Each point is reached from the start by the listed moves, each made once or not at all, plus a little noise. Say if it took an odd or an even number of moves. Then give how often each move was made.

Moves:
(1): [ 16 -23 -19]
(2): [34 21 -8]
(3): [20  0 18]
Start: [ 7 12  8]
Points:
[ 45 -11   6] -> even (1, 0, 1)
[60 33 20] -> even (0, 1, 1)
[26 12 25] -> odd (0, 0, 1)

Moves:
(1): [ 21   4  -9 -27  -3   4   3  13  -2  -1 -13  -5  20 -16]
(2): [  6  24  -7 -10   7  -2  -3   8  -3  -1   8  -1 -10   1]
(3): [-21 -16  30 -10   4   8 -13  18   8  -3 -16   8  -3   3]
(4): [ 10  -5   9  18  -8   6   6  -3  -3  -9   2   1 -11   0]
(5): [  5 -11   1   2  18   8   0   3   1  10  -3 -16  -1   3]
(6): [ -9  10   2   2  -5  24  -4 -10  10   0 -11   9   0   8]
(7): [ -5  10  17 -10  11 -14   5  -4  11 -11  -8   9  28   5]
(8): [-9 -1 -7 -9  2 10 20 20 -4 -1  4 28 -9  2]
(9): [-4 -8 -5 -1  1  1  1 -2 36 -7 -3  6 -7  0]
(10): [  1   1   6   0 -10   6  14   7   5  21   0  -9  -5  -2]
(11): [  1 -21  18 -18   6  26   3   6 -12  10  17  -3   1 -20]
Start: [  4  12   4  13   5   5  11  -2  18  -1  13  16 -10  25]
Points:
[-25  -6  46 -13  40  18  23  34  34  -5 -11  47   5  38] -> even (0, 0, 1, 0, 1, 0, 1, 1, 0, 0, 0)
[ 10  38  25 -58  14  59  47  36  23  16   9  44  14   3] -> odd (1, 1, 0, 0, 0, 1, 1, 1, 0, 1, 1)
[17  7 37 23 15 12 35  0 32 10  4  1  2 30] -> even (0, 0, 0, 1, 1, 0, 1, 0, 0, 1, 0)
[ 33 -22  17 -21  19  60  43  36  -2   7  19  21 -10  -7] -> odd (1, 0, 0, 1, 1, 0, 0, 1, 0, 0, 1)

Moves:
(1): [ 14   3   1   9 -14   5   2   7  -7   3  -1   0  -5   4  -7  -2   5  -5
  -2   3   0   2  -6   0]
(2): [  6   9   7   5   4   6 -11   0  11  -1   8  -4  -1  -9  -2   3   6  -1
  -5   1   0  -1   2  -3]
(3): [-7 -8 19 -3 -3  3  0 -2  7 -7  0 -9 -6  6  3  6  3 -3  7 -9 -7 -8  3  5]
(4): [ -3  -2  -9  18 -10   4  -1   0  -2  -5  -3  -2   2  -4  -2   8  -2  -9
  -6  -7   6   6  -6  -7]
(5): [ 8 -5 -4  0 13  5  1 -3 -4  5 -5 -1  1  1  0  2 -1 -1 -3 -1 -4 -2 -8  0]
(6): [ -5   0   4  -1   2   8  -4   2  -6   7 -10  -1   0  -1   2 -11  -7  -3
  -8  -3  -1   1   5  -3]
(7): [-7  9 10  2  4  4  6 -1 -2  6  7  3 -1  9 -4 -2 -9  2 -1  1  1 -1  0 -5]
(8): [ 0 -8  2  5  5  3  1  6  5 -3  3 -4  3  0  4  4 -5  3 -2  5 -1  7  6  1]
(9): [ 11   7   2  -6   0   7   3   0  16  -5  -1  13   1   1   3   3   0   5
   8 -10  -2  13   2   2]
(10): [ -9  -4  11   8  -2  -5  -8   1   7  11  -6   9  -2   5   2  -9   3 -10
   3  -8  -5  -4  15  11]
(11): [  2  -1  -4 -11  12  -3  -6  -8  -2   0  10  -2  -1   6   1   3   0  -7
  -7   0  -1   8   2   1]
(12): [ 0 -3  3  0  1  2  7  3 -9 -6  2  9  5  6 -4 -3 -5  2 -5  1  4 -7  3  1]
(13): [  9  -5  -1   2   7   7   6   8  -8  10  17 -12  17  -4  -9  -4   2  -3
   7 -19  -5   3  -3  -4]
(14): [ 4  4  9 -3 -2 -1 -6  1  6  1 -2 -2  7 12  5  3 -2  3  9 -6 -1 -6  3 -4]
(15): [ -3   5   1   3   3  -7   4   4 -11  -7   1   2   5  -1   8   1   2   5
  -5  -1 -10   0  -5   6]
(16): [-6  2  1  2 -5  6 -1 -2 -9  4  1 -2  0 -2  1 16  4 -1  4 -2 -7  0  6  4]
(17): [  0   6  -6   1   4  16   2  10   2  -5  -4  -4   2   8  -5 -14   7  -2
   5   1   6   3   1   5]
(18): [  1  -2  -3   1 -10   0  -2   1  -4  -1   9  -2  -5   7  -6  -4   6  13
  -2  -2  -6  -3  -4   0]
(19): [ 1  0 -5  1 -4  7  0 -7 -6 -4  2 -4 -3 -5  7 -7 -3 -3 11  1 -3 -4  4  3]
(20): [-3 -8  8  8 -1  4  1 -8  3  2 -1  3 10 -1  3  3  1 -2 -2  8  0  6  0 -8]
(21): [ 11  -4   6   5   1  -9   4   3  -8  -1  -2   0  -8   6  12  -1  11   9
   0   4  16  -5   3 -11]
(22): [ -1   1   3   5   7  -7 -12   0  -5  -5   0   3  -5  -5 -16   5  -5  -3
   4   6   7  11  -4   2]
(23): [-3  5  4  1  1 -5  5 -5  2 -4  2 -4  5  1 -4  2 -7  5  0  1 -1  5 12  2]
(24): [-5  7 -4  1 -5  5 -3  1  0  0 -1 -1  1 -1  0 -5 -3  3 -4 -1 11  4 -6 10]
Start: [ -5 -17   8   8  -5   8  -4 -11   3  -2  10   5   2  -6 -15  -7 -11  12
  -6  -6  -5  -1  -9   2]
Points:
[ -4 -18  19  54 -17  46  -2  -2 -33 -12  25 -23  24   3 -50   4   3   9
  -1 -29 -17  28 -28  19] -> odd (1, 0, 1, 1, 1, 0, 0, 0, 0, 0, 0, 0, 1, 0, 1, 1, 1, 1, 0, 1, 0, 1, 1, 1)
[  4 -23  36  36 -14  33   4  -1 -45 -15  30 -24  26  17   2   2 -18   7
  -6 -38  -8   7  12   7] -> odd (1, 0, 1, 1, 0, 1, 0, 1, 0, 0, 1, 1, 1, 1, 1, 1, 0, 0, 1, 0, 1, 0, 1, 1)
[ -5  -6  14  12  20  40  -4   3   2  -1  24  -2  29   2  -7 -44 -23   3
   2 -40 -17  32  27  37] -> odd (0, 0, 0, 0, 0, 1, 0, 1, 1, 1, 1, 0, 1, 0, 1, 0, 1, 0, 1, 0, 0, 0, 1, 1)
[ -6 -24 -14  19   7  48 -11   1 -17  -9  11  -3  10  15 -24 -28 -23   8
 -37 -12   8  17 -15  10] -> odd (0, 0, 0, 1, 1, 1, 0, 1, 0, 0, 1, 1, 0, 0, 0, 0, 1, 1, 0, 0, 0, 0, 0, 1)
[ 35 -38  12  51  -3  50  13   9 -24  -6  17 -12  33  15 -12 -18  -3   3
   7 -12  11   2  -9 -22] -> odd (1, 0, 0, 1, 1, 0, 0, 1, 0, 0, 0, 1, 1, 1, 0, 0, 1, 0, 1, 1, 1, 0, 0, 0)
[ 15 -16  51  48   8  21 -15  10 -24  -2  49  -4  29  28 -31  -5  13  17
  -4 -15  -9  17  22   5] -> even (1, 1, 0, 0, 0, 0, 0, 1, 0, 1, 1, 1, 1, 1, 1, 1, 1, 1, 0, 1, 1, 1, 1, 0)
[  4 -14  39  18  -3  60 -20  -7  36  -9  18  -9  15  17  -8   7   4  28
  10 -22 -16  11  -3  15] -> odd (0, 1, 1, 0, 1, 0, 0, 1, 1, 0, 0, 0, 0, 1, 0, 1, 1, 1, 0, 1, 0, 0, 0, 1)
[ 18 -12  50  31   8  54 -13  -5  -4 -11  36   7  -6  31 -32   5   3  24
 -11  -2  10  26 -10   8] -> even (1, 1, 1, 0, 1, 0, 1, 1, 1, 0, 1, 1, 0, 0, 0, 1, 1, 1, 0, 1, 1, 1, 0, 1)
[ -2 -12  41  28   1  23 -26 -22 -16  -9  49   1   4  17 -13   5 -15  30
  -6  11  14   9   8  -6] -> odd (0, 1, 0, 0, 0, 0, 1, 1, 0, 0, 1, 1, 0, 1, 0, 1, 0, 1, 1, 1, 1, 1, 0, 1)
[ -8  -8  45  32  19  27  -3  -5 -15 -12  23  -4   7  17 -18 -30 -17  -5
  13 -48  -4  26  23  10] -> even (0, 0, 1, 1, 0, 1, 1, 0, 1, 1, 1, 0, 1, 0, 1, 0, 1, 0, 1, 0, 1, 1, 1, 0)

Moves:
(1): [ -6   0  -7  -6  -1  -2   0  -7  -3   3  -6 -13  -5   4   7  -6  -1   4
  -8   0  -6  -1   2  -3]
(2): [  8   0   0   3  -6  -4  -1  -2   5   5   1   2   7   2   4   4  -2   1
 -12  -1  -1   2   3   8]
(3): [12 21 10 -4  6 -1  8  0 -2 -4 -8 -3 -8 -1 -8  8  3 -2 -6  9  3  6 -8  4]
(4): [  5  10  -3 -13  -3   2   0  -9   3   5   2  11  -1   9 -15  10  10   7
   7  -2   8   3  -3  11]
(5): [  0   8  -7  16   7  -1   1   8   7   1  -1  -5  -1  -1   2   7   7  -4
   1  10   3 -11 -10  14]
(6): [ 15   5   5  11  -6   0 -11  -2   1  -6 -11 -11  -1  -1   4   3   0  16
  -4  12   1 -10   6  -6]
(7): [ 0 -1  5 -1  1  0  3 -7 -7  7  3  4 -5  6  3  3 -4 -5 -7 -3 -1 -9 -3  6]
(8): [  9  -1  -7  -9  -1 -10   4   1  -7  -5  -4   1  -3  14  -3   7  10  -3
   0   3  -6  -3  -7  10]
(9): [ 5 -3 -1  0  0 -1  8 -4  8 -7 -2 10 -5  4 -4  8 13  9 -2 -7  4  1 -4 -6]
(10): [ -5  -5   2   2  14   9  -5   2   9  -2   2   2 -11  -2   1  -5  10  -8
   3   8   8  10   0 -19]
(11): [ -3   7   2   5  -5   7   0   6  14  -9   4  -2  -3   9   6   3   7  -1
 -14  -6  -4 -12   9  -3]
(12): [ -4   8   0  -5  -8 -11  -5  -5   0  -8 -11  14  -3 -12   5  -4  -7  -2
   4  13   0   2   1   0]
(13): [  1  -7  -2  -8   1  11  -4 -14   5  -1   0   1   1  -1  -6 -10   2   9
  -1  -1 -13   9   5  -3]
(14): [  9  -1 -10 -15  -5  -8   9 -12   1 -15   8   0  -6  10   2  -6   1   1
  -3  -7  15   0   4  -1]
(15): [  2   6   3  -1  -2  -8   6   9  -2   1   0   2  -4   3  -8  -6 -10   0
   3  -6  -7  -1   3   6]
(16): [ -7  -4   5  14  15   4  -8  -1   1  11  18  -7 -18  -1   7  11  -8  -7
   9  -5  -7   8 -11   8]
(17): [ 3 -2  9  4  2  8  6 -1 -1  7  4 12 -2 -5 -4  9  9 14 -3  3 -4 15  3  1]
(18): [ 5 -7 -5 -2 -5 11 11  1 22  2  8 -4  4  0  5  2  0 -2 -2  4 -5 -9  9 -1]
(19): [ -3  -6  12  -2   1   8  -5  14   8   2  -1  -4  -3   6   8 -16   8   5
   9   3   3   6  -3  -1]
(20): [-2  9 12 -3 14 -3 15  1 -3 -2  1 -6 -1 11  2  5 -5 10 -6 -7  1  5  3  3]
(21): [10  3 -2 -1  6 -2 -6 -2  4  1 -3  4 -1 -9  2  2 18 -3  6  4  5 -8  3  4]
(22): [ 2  1  0 -1  7  6 -4  9  4 -2  2 -4 -4  2  0  3 10  7 -2  1  2 -7 -4 -7]
(23): [  4   5  -4  -1   4  10  -5   3  -2   6 -10  -5  -4  -2  10   1  -1   5
  -9   1   0   8   3   5]
(24): [  2  16  16  15  -1   2  -3  12   2   0   0   6  11   0   1 -11  -5   3
  14   2  -1   1  -3 -10]
Start: [-4  0 -6  0 -8 -8  5 -4 -3 -7 -9 -5 -9 -5  2  0 -2 -4  5 -3 14 -3 -1 17]
Points:
[ 44  32  -3 -15   3  26  10  -8  34 -32 -21 -36 -43  33  24  -6  30  19
 -33  20   8 -20  12 -10] -> odd (1, 0, 1, 0, 0, 1, 1, 1, 0, 1, 1, 0, 1, 1, 0, 0, 0, 1, 0, 0, 0, 1, 1, 1)
[ 30  35   2   7  27  12  23  11  43   3  12   5 -57  13 -12  48  54 -12
  13  17  10  -4 -16  52] -> odd (0, 0, 1, 1, 1, 0, 0, 1, 0, 1, 1, 0, 0, 0, 1, 1, 1, 1, 0, 0, 1, 0, 0, 0)
[  6  57  42  39  33  23  -4  -7  20  -1 -23 -20 -60  -2  32  14   5  31
 -20  33  -4  20  -5  13] -> even (1, 0, 1, 0, 1, 1, 1, 0, 0, 1, 1, 1, 1, 0, 0, 1, 1, 0, 0, 1, 0, 0, 1, 1)
[ 22   4 -28 -44   8  20  11 -29  31  -1   0  -9 -45  15   0  -9  29  11
  -7  -5  21  -7  17  17] -> odd (1, 0, 0, 1, 0, 0, 1, 0, 0, 1, 0, 0, 1, 1, 1, 0, 0, 1, 0, 0, 1, 1, 1, 0)
[ 32  27  12  -6  12   2  16  18  23 -17  -9  -9 -37  24  -4 -23  40  24
   1  22   9  27 -19  14] -> odd (1, 1, 1, 0, 1, 0, 0, 1, 0, 1, 0, 0, 1, 1, 1, 0, 1, 0, 1, 0, 0, 1, 0, 1)
[ 39  25  16  -9   4  13  29  12  43  -4   8  12 -50  25 -12  40  59  12
  14  -3   4   5 -13  49] -> odd (0, 0, 1, 1, 0, 0, 0, 1, 1, 0, 1, 0, 0, 0, 1, 1, 1, 1, 1, 0, 1, 0, 0, 0)
[ 17  26  32  -9  30  14  -3 -17   9  17 -19 -10 -56  -3  30  10  23  31
 -22  12  -3  35  -9  42] -> odd (1, 1, 1, 0, 0, 0, 1, 0, 0, 0, 0, 1, 1, 0, 0, 1, 1, 0, 1, 1, 1, 1, 1, 0)

Moves:
(1): [ -1   5  13   1 -14 -18   8   1  -1  -1   5  -2  -3 -13  -4  -3  -6   3
  -4   1  -4   7   1  -2   0   4]
(2): [ -7 -13  14   8  -4  -5 -17  -8  13   0  -3  -1  -3  12  -8  -4 -15   0
   5   6  -2   5   3  10  10  -3]
(3): [ -6   3  -1  -5  -1  -2   7  -7   8   3   3   7   8   6  21 -13  -4  -4
  11   1   5   9   1  -7  -1   3]
(4): [ -7   2   4  13   3 -13   4   2   5  19 -17   1 -14  11   9  -9 -18   2
   1  13  -5  -1   2 -11  15  15]
(5): [  5  -8   2  -2   5  14  11   8  -6   2   7  -4   8 -18   1  10   1  11
   5   3   9  14 -12   9   2 -16]
(6): [ -7   3   3  -6  -6  -4  10  -6   2  -1  -2   0  -1   1  -1  -5  -1   2
  -1   4  -4  -4 -14   6  -1  -1]
(7): [  4   9   6  11   4  24  -5   3  13   1   5   5   4  13  19 -15   4   8
   8   5  -8   4  -2  -1   3 -13]
(8): [  1   4 -10  -6   3  -1 -13   8  -2  -2  -3  -4   6  -7  -1  -4   8   4
  -4   3   0   0   7   2   3   5]
(9): [ 10   1 -19  -4   1  -2   1  -5  -5  -9   8   7  -2   2 -10  -3 -10  -2
   0   3 -10  -3  -2  -7  -9  -2]
(10): [  1   8   2  -4  -8   2 -13   2  -2   0   6  12   1   3  -8   3  -9  -2
   7   3   8  -2   3   3  -3   0]
(11): [ -5   3  -9  12  -5  -5   4   0  17   3   4   2  -1   5  -7  -1 -10   2
  -6   5 -11   0  -8 -15   2   2]
(12): [  6  13   7  -3 -19   1   2  -1  -4   0  -4   2   3  -8  -7   4  10  -7
   6   9   5   1  -5  10   0  -9]
(13): [10  3  5  0  1 -2 -6  3  3 -7 11  0 -3  5 -2  4 -2  4  0  4 -2 15 -9 -4
  1 -6]
(14): [-7 -1  1 -5  9 -3 -2 -2  5  5 -2  9 -1  0  8  4 -1  2  1 -1 -1  3  2  4
  1 -9]
(15): [ -2 -10  10   9   0   2  11   0 -19   4   1 -18  12   9  -2 -10  -1 -17
  -5 -10 -15  -2  -2   5  -6   7]
(16): [ -5   5  -4  -4   3   2   4   0   0   0  -2   4  -6  -1   2  -4   7   3
   6   8 -11  -2  -4  -6  -4   0]
(17): [ -4   0 -16  -8  15   1  11  -7  10  12  -8   6 -10  -2  -8   6   7   8
   2  -1   2  -2   7   9 -16   0]
(18): [12  5 -4  7 -3 -4 12  8  2  3 -5  5 -4  3  4 -4 12  2  3  5 -5 -5 -4 -3
 10  9]
(19): [-5  0  2 -6 -5 -3 -6 -2  3  7  0  3 -8 -3 -5 -3 -4  8 -1  0  0 11  2 -7
 13 -3]
(20): [ -6   6 -10  -9   0   2   4  -3   7   6   0   2   3 -16   8  -3   0   3
  -2  -4  -8   5  -4   3   2   7]
(21): [ -4   9   1 -12  -1 -14   0 -16  -1   6   6   9  -8  -5  -6   6  -4  -2
  -1  10   3  -2   2  -1   7   7]
(22): [ -1 -17   1  -1   7   5  11   9   6   0  -5   1   1  -5  -4   0 -11   0
 -17   3   1   7   3 -10  -3   9]
(23): [ 3  1  6  3  4 14  1 12  7  3 -3 -9  6  3  4 -2 -3  0  7 -3  7  1  6 -6
  8  4]
(24): [-3  6  5 11  6 10  0  3  1 -6 -6 -1  1  1 -9 -2  9  2 -1  5 -5  4 -6  8
  7 -6]
Start: [ 10  10  15   2   9   3   3  -2  -3   5 -12   1   6   7  -2  -5  -1  23
 -16  -1   0   7  -1   0   5  -3]
Points:
[ 20  12  25 -11  -6   2  16  -2 -18  -2   2  13  17  15 -27  -7 -25   4
 -25  14 -19  21 -24   5 -16 -14] -> even (0, 0, 0, 0, 0, 1, 0, 0, 1, 1, 0, 1, 1, 1, 1, 0, 0, 0, 0, 0, 0, 1, 0, 0)
[ 23  23   1   5 -10  16  23   2  32  20 -13  21   2   8 -41  -1 -18  37
  10  31  -1  14 -28  18   7 -19] -> even (0, 1, 0, 0, 1, 1, 0, 0, 1, 1, 1, 1, 0, 0, 0, 0, 1, 1, 0, 0, 0, 0, 1, 0)
[ 12  26  31 -17 -30 -33  21 -10  30  14  11  46 -20 -13 -47   0 -44  48
 -14  60 -24  52 -44 -12  31 -21] -> odd (1, 1, 0, 0, 1, 1, 0, 0, 1, 1, 1, 1, 1, 1, 0, 1, 0, 1, 1, 0, 1, 1, 0, 0)
